Each row of a before or after table is a point. One or more steps were done to the points. Then noise was added and the rows were shuffled. The steps act on how far a point lies along the listed directions, d1 being the first. Name the steps. A step turns or swaps two directions, mirrors them in a line or flattens them onto one, adds a multiple of one to another, or multiplies one. Angles are multiples of 10 degrees, from the lower direction toward the higher: turns from -170 to 170, lines from 10 to 170 but not 90. Use the fewest steps. Two steps may share a direction if one is a turn and the other turns, adds or multiplies; they go together, in the order done. Otherwise the lowest direction goes first.
In the rows, 128 means zero.

Directions:
(1): [170 165 137]
(2): [ 92 163 155]
(3): [116 154  79]
Before (11 x 3)
[[155 124 109]
 [129 138 152]
 [136 137 145]
 [147  97  90]
 [121 135 135]
 [117 183 105]
 [119 166 118]
 [155 141  92]
 [ 68 157 121]
 [ 95  83 157]
 [157 153 160]]
After (11 x 3)
[[120 134 136]
 [151 129 102]
 [ 61 173  94]
 [139 131 154]
 [133 132 166]
 [144 103  77]
 [162 144 180]
 [112 181  93]
 [148 156  66]
 [108 204  63]
 [102  67 189]]
Steps: multiply d3 by 2

Directions:
(1): [122 138 136  64]
(2): [165 174  99 128]
(3): [103 172 167 142]
(4): [176 117 171 127]
Before (13 x 4)
[[126 112 177 177]
 [147 170 147 101]
 [ 88 147 135 135]
 [154 133  74 126]
 [186 162 136 108]
 [175 143 101 138]
 [131  79 123 105]
 [194  47 188 150]
 [162  91 136 101]
 [140 113 104 127]
 [190 115 177 127]
 [129 139 132 182]
 [106 138 152 108]]
After (13 x 4)
[[ 91 134 194 145]
 [130 101 119 174]
 [ 82 144 111 147]
 [ 99 163  84 139]
 [148 173 147 122]
 [146 101 171 173]
 [117 170 162 121]
 [140 111 140  99]
 [122 172 229 180]
 [124 153 116 137]
 [154  94 111 118]
 [ 88 105 139  95]
 [ 59 127 144 114]]
Steps: turn d3 and d4 by -130 degrees; turn d2 and d4 by -110 degrees

Directions:
(1): [127  89 117 186 124 164 173 137]
(2): [140 159 158 168 128  80 139 179]
(3): [ 96 132  90 125 182  89 164 113]
(4): [175  87 100 108  94  83 145 128]
(5): [166 127 134 174 152 112  96  73]
(6): [ 89 143  80 159  80 113  97 124]
Before (10 x 8)
[[149 132 133 185 173 142 113  90]
 [138 149 179 105 132 165  92  97]
 [125 103 145  72  69 179 104 124]
 [147 102 149  30  79 167  92 116]
 [125 134 119 135 149 154 159  88]
 [160  90 150  43 111 238 110 111]
 [159 141 138 192 109 125 122 144]
 [104 165 179 142 195 149 155 115]
 [130 122 126 132  94 204  96 132]
 [171 126 159 187 151 150 153 129]]
After (10 x 8)
[[136 132 121 159 180 142 111  77]
 [108 145 179 148 175 183 159 116]
 [140 160 183 110 140 147  91 100]
 [124 154 102 117 143 105 117 110]
 [131 140 126 149 152 142 162  95]
 [163 134 170  65  96 110  89 137]
 [123 150 151  78 110  97  98 131]
 [164 160 165  59 167 118 101 126]
 [135 145 124 115 191 118 145  97]
 [110 176 114  98 153 112  87 123]]
Steps: swap d1 and d3; flatten d2 and d5 onto the line at 110 degrees

Directions:
(1): [151 158 133  57 164 125 132 166 111]
(2): [ 97 189 170 115  89 159 116 112 134]
(3): [124 146 177 181 171 123 136 172 139]
(4): [127 101 154 135 124 150  97 134  47]
(5): [ 92 155  92 143 105 109 180 158  87]
(6): [111 164 113 138 180  98 110  71 105]
Before (14 x 9)
[[105 163  97 101  86 156 122  68 132]
 [128 145 128 145 149 142 122  77 148]
 [144  98  85 119  86 140 110 130 104]
 [184 108 122  98 150 132 124 190 130]
 [147 125 130 168 122 129 106 107 124]
 [118 115 120 107 115 160 116  93 187]
 [118 155 148 105 116 134 127  98 117]
 [123 112 121 171 153 130 177 208 158]
 [126 153 101 116 118 110 107  76 145]
 [113 150 148 127 104 146 106 104 161]
 [127 129 166 213 197 103 167 218 103]
 [127 147 165 145  81 151  90  91 192]
 [150  95 115  57 136 114 133 166  78]
 [174 103 115  62 126 136 126 168  81]]
After (14 x 9)
[[146 105  91 104 152 109 138 160 134]
 [139  97  91 132  75 121 136 127 159]
 [ 77 130 136 165  96 119  95  39  91]
 [137 153 105  70 118 146  95 123  91]
 [111 181 240 195 173 150 110 163 140]
 [111 212 180 112 201 142 119 151 159]
 [ 96 189 117 175 129 115 119  90 102]
 [121 124  69  75 150 123 169 149 135]
 [158 141 129 116 113 129 132 172 106]
 [143  72 117 146 121 121 136 105 132]
 [161  71  72  96 115 141 129 112 151]
 [101 147 116 165 108 121 100  40  78]
 [140 105 107 143 106 144 168 151 143]
 [176 124  76  70 172  87 165 199 124]]
Steps: turn d1 and d6 by 140 degrees; multiply d1 by 2; turn d2 and d5 by -160 degrees

Directions:
(1): [142 110 123  76 190 106 111  87  97 161 162 122]
(2): [119 168 105  90 131 167  72 130 166 133 104  79]
(3): [181 129 119 104 118  82  98 153 176 137 116 184]
Before (10 x 12)
[[139 111 123  97 150  95 114 112 132 138 157 149]
 [177 104 140 129 136  54 120 122 122 131 159 188]
 [149 118 109 101 158  82  91 104 116 148 142 150]
 [142 133 112 139 101 105 115 147 166 130  87 153]
 [155 121 155 198  33  87 185 182 161  88  97 224]
 [132 125 151 163  82 130 154 140 124 117 108 138]
 [152 152 129  93 140 100  93 121 169 150 106 137]
 [132 160 127 193  63 152 124 179 204  87  81 130]
 [124 150 129 154 100 156 101 164 190 127  91 104]
 [129 149 102 103 119 144 101 161 151 123 114 119]]
After (10 x 12)
[[110 157 108 107 116 165 105 160 143 114 109 102]
 [163 111 151 178  92  64 150 151 139 106 137 201]
 [141 165 127 122 102 124  99 140 186 127  87 125]
 [113 114 155 163 107 141 165 119  89 124 128 114]
 [103 135 119 167  94 136 135 140 148 115  81 122]
 [154 119 125 115 118  92 115 137 161 120 134 167]
 [ 82 111 175 243  48 138 242 146  86  76 125 162]
 [160 129 108 130 120  78  93 139 152 134 114 174]
 [ 92 153 126 152 117 190 104 139 162 125  98  62]
 [ 74 154 137 199  99 201 145 133 134  91 109  51]]
Steps: turn d1 and d3 by 60 degrees; multiply d2 by 1.3
